Each row is a point. Two turns around zero, p and q, are shown by what they do to some points. Where does a point land after both, in the order given? Backwards means that the second turn is done in reverse. Each puzzle has new turns, and all numbers are rounded.

Turn p:
[35 -5] -> [34 -8]
[ -2 -10] -> [ -3 -10]
[-33  15] -> [-32  18]
Turn q:
[-27 -23] -> [-30 -19]
[  2 -17] -> [  0 -17]
[9 0] -> [ 9 -1]
[38 23] -> [41 18]
[-22  17] -> [-20  20]
Where do these land?
p, then q: [ 9 10] -> [11  8]
q, then p: [-39  -2] -> [-39   6]
p, then q: [29 -8] -> [ 27 -14]

Turn p:
[55 11 13] -> [48 -6 32]
[-22  -1 -16] -> [-14   3 -23]
[ 31 -14  -4] -> [ 22 -24   9]
[-23 -21   6] -> [-30 -10  -1]
[-20  -3  -5] -> [-17   3 -12]
[-21  28   7] -> [-9 34 -4]
Turn q:
[-14  31 -27] -> [-16  39 -10]
[  3 -28 -11] -> [ -9 -23 -17]
[-34  -9  33] -> [-18 -14  42]
[  6   0 -14] -> [ -1   3 -15]
[ 4 13 31] -> [20  2 27]
[ 35  -7 -11] -> [ 24  -8 -27]
Where do these land?
q, then p: [ 27  27 -36] -> [ 38  16 -32]
q, then p: [-3 -8 16] -> [-7 -8 14]
p, then q: [22 10 23] -> [27 -4 18]
p, then q backwards: [-17  10  15] -> [-19  15  -6]
p, then q backwards: [-23 -15  19] -> [-32  -7  -4]
q, then p: [ -7 -25 -36] -> [-18  -9 -39]

Turn p:
[-18  -6  10 -11 -21 -33] -> [ -9  -4  23  -2 -20 -33]
[-18 -20 -34  29  -8  17] -> [-32 -30 -32   7   0   8]
[-22 -19   3  23  13 -10] -> [-22 -22   9   9  21  -9]
[ 55 -19  34  11  -5  -7] -> [ 58 -18  14  30   2   3]
[ 29 -19  35   2  -7  31] -> [ 37 -23  16   5  -5  36]
[ -8   9 -33 -21  20   6] -> [-10  18 -27 -29  12  -5]
[-18  54  -7  -6   9  -2] -> [-24  53   2  -1   1   4]
[-17  31   2 -16  -9 -21] -> [-14  33  14  -4 -15 -18]
[ 18 -10  -9 -11   9  20] -> [ 19  -6 -17 -14   6  14]
Turn q:
[ 25  16  10  43 -17  -5] -> [ 32   5  12  35 -26  -6]
[15 -5 -2 24 16 44] -> [13  3  0 32 20 37]
[ 23 -20 -17  28  29 -22] -> [ 28 -21 -23  23  22 -23]
[-20  10  -4  -1 -20  10] -> [-22   6   2   1 -20  10]
[-50  -7  13 -11  -5  -9] -> [-48 -11  18 -10  -2 -12]
[ 11 -12   1 -31 -30 -14] -> [  8 -13   0 -40 -22   1]
[ 19  -4  13 -25  24 -23] -> [ 19   3   3 -28  25 -22]
[ 4 39  4  2 16 35] -> [ 0 46  5 16 11 23]
[-27 -17 -18 -29 -12 -15] -> [-31 -18 -16 -30  -8  -7]
Where do these land?
q, then p: [-22  -4 -18   6   0   4] -> [-27 -10  -7  -2   1  -2]
p, then q: [ 12   2  15 -13 -29 -41] -> [ 26  -7  19  -3 -33 -29]
p, then q: [-33 -15  31 -30  17  15] -> [-11   3  35 -40  25  11]
p, then q: [ 44  -4 -38   7  14   3] -> [ 23   3 -54  13   5   0]
p, then q: [-6  5 19 24 -6 35] -> [-11  -4  16  21   7  37]
q, then p backwards: [ 22  31  12   2   2 -23] -> [ 20  17   5 -25  -3 -28]
p, then q: [  1 -30 -42  27  15  -3] -> [-15 -29 -43  11  20 -12]
q, then p backwards: [-17  14  21 -24 -12  10] -> [-29  17  15 -18   0   8]
